Every row gives one point. The window is the flat piece filled in between its corners: a triangle in 3 columns, a solid with four corners in 4, and so on. A path goes straight from each point to the next, and from the last back to the first. List the points from which the path goes on through the window.

Window (4 x 4):
[-3.27 -0.91 0.13 -1.89]
[-2.19 1.63 -1.63 -2.19]
[4.80 2.32 -0.05 1.99]
[-0.38 -1.82 -1.99 -0.86]
Path:
(1): [-4.48 -2.52 -2.37 0.43]
(2): [-2.47 -0.77 -1.42 -3.74]
(3): [0.41 -2.06 1.28 -3.58]
(4): [-2.54 -0.44 -0.12 0.84]
(5): [-1.05 -1.06 -2.84 1.37]
(6): [0.19 -1.03 -0.70 -3.03]
(7): [0.37 -0.02 -1.35 -3.38]
(8): [-3.67 3.58 -1.32 0.99]
(9): [0.68 0.07 -0.27 1.33]
(10): [1.99 -0.50 0.96 -2.50]
(11): [-0.28 0.80 -0.32 -3.36]
(12): [-3.47 1.61 -1.17 1.03]
Through the window after points: 5, 7

Window (8 x 8):
[-3.36 0.22 1.14 2.24 -4.80 -1.97 -2.72 2.77]
[-2.84 3.29 -1.64 -0.76 -3.46 -1.31 -1.93 -1.08]
[3.81 -1.04 2.10 -0.52 2.22 0.77 2.94 1.06]
[3.26 -2.57 -1.67 -0.67 3.18 0.90 0.00 -0.25]
[3.72 -4.63 0.13 -2.68 1.00 0.95 3.46 0.36]
[2.44 -2.61 2.49 -2.27 1.28 0.77 -0.47 -1.05]
[-0.48 -1.84 -0.01 -2.74 3.31 0.76 1.17 0.72]
[0.73 -1.50 1.21 0.20 -1.21 3.61 0.51 1.04]
Path:
(1): [0.43 -3.05 0.38 0.93 3.13 -0.34 3.57 -1.80]
(2): [1.03 -3.20 1.63 -0.09 0.82 0.85 0.79 -1.99]
(3): [2.83 -1.47 1.83 -3.17 1.16 0.63 -0.36 0.96]
(4): [1.97 -1.21 1.21 -3.05 -0.95 2.48 0.05 2.55]
(5): [-0.71 -2.09 1.79 1.45 0.66 -1.11 1.48 -2.23]
(6): [2.03 -2.07 1.29 -1.13 1.96 0.63 1.36 -1.29]
(7): [2.95 -2.12 0.46 -4.13 0.19 2.60 -1.16 2.88]
(8): [3.46 -0.97 1.04 -2.70 -0.40 1.16 0.49 1.71]
Through the window after points: 2, 8

Window (11 x 11):
[-0.72 -0.03 -3.26 3.38 2.05 4.28 -2.80 -2.25 0.35 -0.74 -1.41]
[-0.29 -1.91 2.08 2.48 2.85 -1.01 -3.89 2.42 -1.63 1.79 -1.42]
[-2.95 -2.36 -2.90 -1.85 -0.62 -3.13 -4.05 -2.54 0.59 0.70 -1.44]
[0.49 -0.04 3.83 -0.19 -1.75 -0.26 -3.80 1.97 -0.24 -0.07 1.70]
[0.52 4.52 1.71 3.57 2.78 3.56 -0.25 2.81 -4.36 -1.01 -2.59]
[-4.08 -3.08 -1.69 -0.79 1.36 0.01 1.80 -3.07 -0.12 0.47 0.43]
[1.12 -2.39 -2.37 0.01 -3.59 2.87 -3.07 -1.11 -2.24 -3.84 -2.13]
[2.26 -0.38 -2.18 1.72 -0.87 0.04 -0.01 -4.80 -1.08 -2.63 -4.87]
[-1.12 0.80 0.63 1.84 2.11 3.05 -0.37 4.77 5.66 -5.51 -2.07]
[2.98 -0.21 -0.04 -1.80 -1.71 0.75 -0.53 2.48 -2.42 1.07 1.61]
[-0.75 0.31 -0.10 2.71 -4.10 0.15 2.34 3.98 3.64 -0.15 -1.53]
Path:
(1): [0.38 1.47 -1.26 5.70 1.83 -1.29 -1.53 2.00 -2.39 -1.96 0.21]
(2): [1.42 0.64 -2.94 3.24 -1.26 -2.08 -1.52 -0.24 -1.38 -3.91 1.67]
(3): [-0.50 0.09 -1.08 -0.11 -0.65 3.15 -0.95 -0.46 -0.07 -0.53 -2.03]
(4): [-0.52 -0.83 0.25 0.69 1.21 1.79 -2.84 0.59 -0.10 1.01 -2.57]
(5): [-0.01 -0.91 -1.11 3.14 1.07 0.66 -2.28 0.32 -0.86 -1.51 -0.02]
(6): [-0.07 0.32 -1.64 2.24 -0.21 1.31 -0.81 0.71 -0.65 -2.76 -0.28]
(7): [-0.82 0.62 0.49 -1.17 -1.87 4.05 -0.90 -1.06 0.56 0.37 -4.00]
(8): [-1.07 -0.27 1.30 -0.15 0.58 1.15 -2.09 0.24 0.12 1.11 -2.34]
(9): [0.06 -0.65 -1.64 2.20 1.02 -1.58 -1.48 0.95 0.28 -0.53 1.16]
(10): [0.96 0.88 -0.93 2.82 -0.59 -0.75 -0.50 2.33 -0.80 -2.74 0.64]
(11): [0.61 0.18 1.09 1.26 -0.65 2.53 -2.13 2.19 1.19 -0.06 -3.13]
(12): [0.58 -0.11 -0.88 0.77 0.00 3.60 -3.03 -0.10 0.54 -0.84 -2.99]
(13): [-0.12 -0.27 -1.25 2.72 0.27 1.12 -2.32 0.59 -0.70 -1.95 -0.69]
(14): [0.21 1.10 -0.43 3.47 1.83 0.10 -2.13 3.05 1.64 -4.59 0.38]
(15): [-1.07 0.09 0.59 0.31 0.76 4.16 -0.22 1.58 1.29 -0.86 -3.61]
(16): [-0.42 0.57 2.68 -1.61 1.19 4.28 -0.98 0.37 -1.63 1.04 -4.27]
Through the window after points: 4, 14, 16

Window (14 x 14):
[-1.02 -3.90 -0.65 4.10 1.93 -1.26 -0.88 3.36 1.88 -0.26 3.30 3.06 1.59 1.64]
[-1.71 2.96 -1.00 0.06 2.54 1.18 -0.45 0.16 2.53 -3.95 -0.98 2.57 -0.80 0.40]
[-0.11 -2.24 -1.06 5.38 4.27 -0.92 -0.24 -1.52 1.62 1.73 -1.71 1.55 -2.15 2.95]
[-0.18 -0.46 -2.90 2.75 -2.01 -0.34 -0.69 -0.55 2.97 0.29 0.35 -0.48 -2.59 1.78]
[-2.58 -2.09 -0.89 -0.97 -0.26 -5.69 1.03 -3.61 -0.79 -2.32 -1.53 1.78 2.54 -1.11]
[0.27 -0.77 2.60 3.61 1.26 -1.85 -0.76 -1.08 -2.99 5.42 0.55 -1.91 2.04 2.66]
[0.60 -0.98 -4.30 0.03 0.26 2.53 0.34 -1.23 3.48 1.98 1.89 -1.49 -1.87 1.41]
[2.74 3.16 -1.17 0.45 1.77 -2.04 -1.53 1.23 0.61 -1.91 1.37 -3.20 0.27 -1.51]
[-0.35 2.80 2.31 -2.41 4.15 0.53 -0.71 3.00 1.34 1.17 -3.11 -1.65 -2.12 3.56]
[-1.31 0.20 2.20 3.66 3.06 -2.61 -2.35 -1.95 2.13 -0.05 -0.98 -3.49 0.70 -0.53]
[-1.36 1.73 -5.46 0.22 0.91 -0.08 -2.47 4.86 0.04 2.03 0.97 2.77 -0.56 -1.38]
[-4.29 0.25 -3.35 1.39 2.10 -3.21 -0.64 -1.91 0.27 -2.46 2.84 1.86 -2.27 1.68]
[-1.55 -3.88 -1.25 -0.07 -1.18 -2.22 -2.27 -3.95 -1.15 -4.60 2.05 -0.95 -0.09 -0.49]
[-1.62 -1.88 1.24 0.53 1.21 -0.44 2.23 2.30 -3.27 0.13 -0.26 -2.69 1.99 1.14]
Path:
(1): [-2.25 -0.84 1.18 1.45 1.63 -2.68 -0.35 -0.29 0.92 -0.12 0.99 0.84 -2.22 -2.05]
(2): [-0.65 -0.15 -2.13 1.58 2.48 -1.08 -1.37 0.44 -0.18 -0.23 0.14 -0.32 1.40 1.83]
(3): [-2.11 0.30 -2.99 3.57 1.93 -2.93 -2.30 -1.31 1.43 -0.98 -1.23 -0.90 3.79 2.06]
(4): [-0.58 -1.81 0.75 1.76 1.71 -0.93 -0.02 0.91 0.53 0.53 1.97 0.82 -1.85 0.36]
(5): [-1.03 -0.30 -0.44 -2.18 2.19 -1.39 1.11 -0.22 -0.49 -0.17 1.93 2.52 -5.22 -1.50]
(6): [-1.60 0.04 -3.29 2.82 1.32 -0.83 -1.47 0.65 1.18 -0.57 -0.28 0.36 1.42 3.48]
(7): [-0.23 -0.54 -3.87 2.28 0.80 -1.29 -3.58 0.03 -1.39 -1.15 -1.23 0.85 2.04 4.73]
(8): [-1.54 -0.57 0.95 0.99 3.26 -0.70 1.54 0.25 1.69 0.70 1.06 -0.17 -2.13 -1.09]
(9): [-1.30 -0.13 -0.67 1.95 1.83 -1.45 -0.77 -0.96 1.19 0.36 1.32 0.61 -1.64 -0.14]
(10): [0.67 -0.56 -3.69 2.32 1.08 -1.27 -2.63 -1.52 1.98 -1.07 -1.37 -0.16 0.64 4.32]
(11): [-2.33 0.69 -3.27 0.12 3.69 0.24 -3.03 0.30 1.77 -0.71 -2.54 -1.41 3.15 3.76]
(12): [1.62 -0.32 1.50 3.14 -0.71 -2.57 2.09 1.67 -1.04 1.88 3.53 0.50 -2.69 -2.16]
Through the window after points: 3

Window (14 x 14):
[-1.59 -0.17 -2.53 -1.08 -0.10 0.64 1.69 -0.50 1.04 -1.07 -2.29 -3.85 -0.78 3.55]
[0.22 -0.20 -1.58 -2.78 -0.97 0.39 -2.03 -0.60 1.14 6.78 -2.37 3.76 0.06 1.83]
[-6.14 -3.66 2.26 -0.52 0.72 -0.08 -0.78 1.23 1.07 1.02 0.94 0.82 -0.46 -2.31]
[0.62 0.07 -1.89 5.63 2.59 1.55 -6.69 -0.55 0.55 -0.18 0.02 -4.20 2.73 2.69]
[0.89 1.32 -2.54 -2.59 -0.20 1.09 3.43 2.15 3.04 1.19 3.93 -0.33 -2.52 -2.09]
[2.05 -3.29 -1.72 0.46 -1.71 -1.47 3.90 0.97 2.02 0.92 0.77 -0.04 0.21 -3.19]
[-6.62 -1.79 1.30 1.35 -0.93 -7.27 -0.80 2.20 1.42 -0.03 -0.97 1.40 -1.56 -1.46]
[0.61 -2.62 0.89 -3.55 -0.65 -1.51 0.50 -0.09 4.26 -2.81 -3.71 -3.44 -1.67 0.50]
[3.39 -1.41 -0.02 -1.87 0.71 -0.29 -1.86 -2.03 2.70 -1.35 -6.86 4.62 6.23 2.12]
[-2.02 0.69 3.00 -0.47 0.62 -0.61 -1.05 -0.08 -0.25 4.62 -0.58 -0.26 1.35 1.41]
[0.52 -0.60 -1.98 1.14 3.45 -0.61 -0.47 2.16 -0.84 2.77 -0.67 -0.45 -0.21 -4.43]
[-0.38 0.02 -1.00 -0.93 -0.26 -1.07 -1.85 -0.65 -2.74 -0.22 0.24 -0.05 -2.66 2.77]
[0.15 -1.70 1.09 0.09 3.69 3.04 2.58 -1.97 4.18 1.77 0.80 0.19 -1.94 -0.51]
[1.79 1.12 -2.32 1.27 -2.87 0.37 1.95 3.74 0.81 -0.19 -1.23 0.04 -3.60 -3.92]
Path:
(1): [-0.14 -2.01 0.85 -0.15 1.42 -0.28 -0.26 1.12 1.71 2.02 -0.49 -0.34 -0.59 1.56]
(2): [-2.99 0.72 -1.30 -1.19 -0.19 -1.03 -0.40 -4.22 0.40 -0.68 -1.04 0.62 1.76 -2.95]
(3): [0.02 -0.28 -0.65 -0.99 1.03 -0.31 -1.25 -3.04 1.46 1.47 -0.03 -0.58 0.11 -3.27]
(4): [-0.48 -0.93 -0.78 1.60 0.89 -0.38 -0.46 2.57 1.01 1.40 -1.03 -0.59 0.27 -0.06]
(5): [0.59 -1.73 0.36 -1.22 1.35 0.01 3.32 3.70 1.74 1.44 -0.93 -0.54 0.29 1.14]
(6): [-0.50 0.50 -1.63 -0.22 -2.03 -0.87 -1.63 -3.20 1.54 1.09 1.84 -0.22 -1.61 -3.22]
(7): [-1.17 1.55 -1.06 -1.56 0.24 -1.14 0.63 -4.64 1.43 0.50 -3.04 -2.67 1.92 -1.42]
(8): [2.64 -3.82 -0.21 -0.59 0.23 1.00 -0.90 5.09 2.54 2.03 -0.43 5.07 -1.11 1.66]
(9): [-0.65 -1.08 -0.88 -0.90 1.75 -0.37 0.77 3.91 0.53 0.21 0.49 1.55 0.11 1.84]
(10): [0.06 -0.13 -1.35 -0.23 -0.59 -1.07 -0.51 -0.51 1.05 0.96 -1.60 -0.81 -0.36 -1.72]
(11): [0.43 0.10 -1.52 -0.87 -0.01 -0.76 -0.88 -2.39 1.20 2.22 -1.43 1.22 -0.30 -1.43]
(12): [0.35 -1.66 0.46 -1.12 -0.34 -0.11 -1.05 3.29 1.71 2.27 -1.68 2.07 0.16 0.56]
Through the window after points: 5, 7

Window (14 x 14):
[4.35 1.99 1.82 -2.52 -1.65 -4.01 0.52 3.36 1.54 -0.71 -0.23 -0.37 -2.61 -0.34]
[3.25 4.26 -1.24 -2.66 -0.52 -0.24 -3.37 1.54 1.27 -4.35 -0.65 -1.89 2.20 4.05]
[-3.45 1.65 0.50 -1.34 1.71 3.69 2.34 -0.79 4.53 -0.40 1.38 -0.95 1.32 -0.18]
[-1.31 0.12 2.51 1.96 0.96 -3.78 -1.67 3.53 -1.83 3.98 0.43 2.21 -0.50 -2.41]
[1.57 3.32 3.15 -2.36 -4.28 -4.58 -0.73 -0.35 0.81 -3.36 0.14 2.66 0.02 1.01]
[0.90 -1.21 -3.85 -2.69 3.87 1.17 1.03 -1.71 1.94 -1.71 3.85 0.29 1.86 2.33]
[1.46 -1.03 -2.80 -1.46 2.13 1.13 3.33 0.34 2.18 -0.99 -1.50 1.39 5.28 1.04]
[3.12 4.68 1.22 -1.63 -1.50 -2.60 -2.00 -0.53 -1.03 3.14 -1.73 2.24 -2.02 -0.96]
[-4.00 -1.19 -0.05 0.52 -2.07 3.08 2.56 -1.41 -2.07 -0.62 -0.18 -0.55 -2.94 -4.29]
[-1.67 0.00 -0.59 2.55 2.56 1.82 2.12 -1.76 1.61 -2.10 0.86 0.99 -0.17 -6.31]
[-1.75 2.17 -3.84 -0.52 0.20 2.37 3.07 -0.97 0.65 -0.01 4.17 -2.71 3.48 -2.49]
[2.96 1.63 3.84 -0.65 -2.67 -5.44 -2.21 -1.96 -0.17 0.61 -2.37 -2.26 -0.83 -0.08]
[1.64 -0.82 1.69 2.43 -4.11 -3.21 -3.89 2.21 1.60 4.93 0.05 2.73 -2.20 -3.23]
[-0.14 -0.22 3.27 0.12 0.16 5.07 1.36 -0.27 -0.15 0.17 3.43 0.11 1.64 -3.39]
Path:
(1): [1.18 1.87 0.39 1.74 -0.19 0.59 -0.13 0.11 0.85 -0.62 0.18 0.86 0.47 0.83]
(2): [1.66 3.37 0.37 1.03 0.56 -0.37 1.66 0.40 1.51 -1.33 1.28 1.03 1.34 2.09]
(3): [0.82 0.03 0.10 -3.01 -0.44 -0.86 -1.43 -0.08 1.48 0.14 0.79 -0.50 2.27 -2.16]
(4): [0.12 0.27 1.38 -1.68 -0.72 -0.68 -0.84 -0.11 0.59 -0.60 -0.40 0.39 -0.06 -2.20]
(5): [0.53 1.40 1.78 2.33 0.22 0.14 1.12 -0.07 0.15 0.13 0.60 0.72 -1.68 1.06]
(6): [2.00 4.20 2.52 2.60 -1.73 -3.76 0.27 1.59 0.78 1.06 0.20 0.37 -1.30 1.47]
(7): [1.96 1.23 0.11 -3.48 -0.93 -0.68 -1.38 -0.47 -0.09 0.18 -0.98 0.43 -0.68 -1.98]
(8): [-0.08 1.21 0.62 -2.84 1.17 -0.24 -0.28 -0.15 0.18 -0.86 -0.72 -0.71 0.66 -1.65]
(9): [0.50 1.62 0.81 2.89 -1.00 -0.29 2.11 -0.05 0.56 -0.01 2.75 -0.05 0.92 1.44]
(10): [2.58 0.38 -1.15 3.92 0.43 -1.42 3.87 -0.73 1.83 -0.34 0.35 0.68 -1.77 1.87]
(11): [-1.21 1.16 -0.24 -3.29 -0.29 -0.79 -2.37 0.48 0.83 0.35 -0.49 0.45 1.66 -3.09]
(12): [0.46 1.87 0.61 -5.31 -0.09 -1.31 -0.44 -0.52 -0.14 0.94 -0.05 -0.14 -0.25 -5.20]
Through the window after points: 6, 12
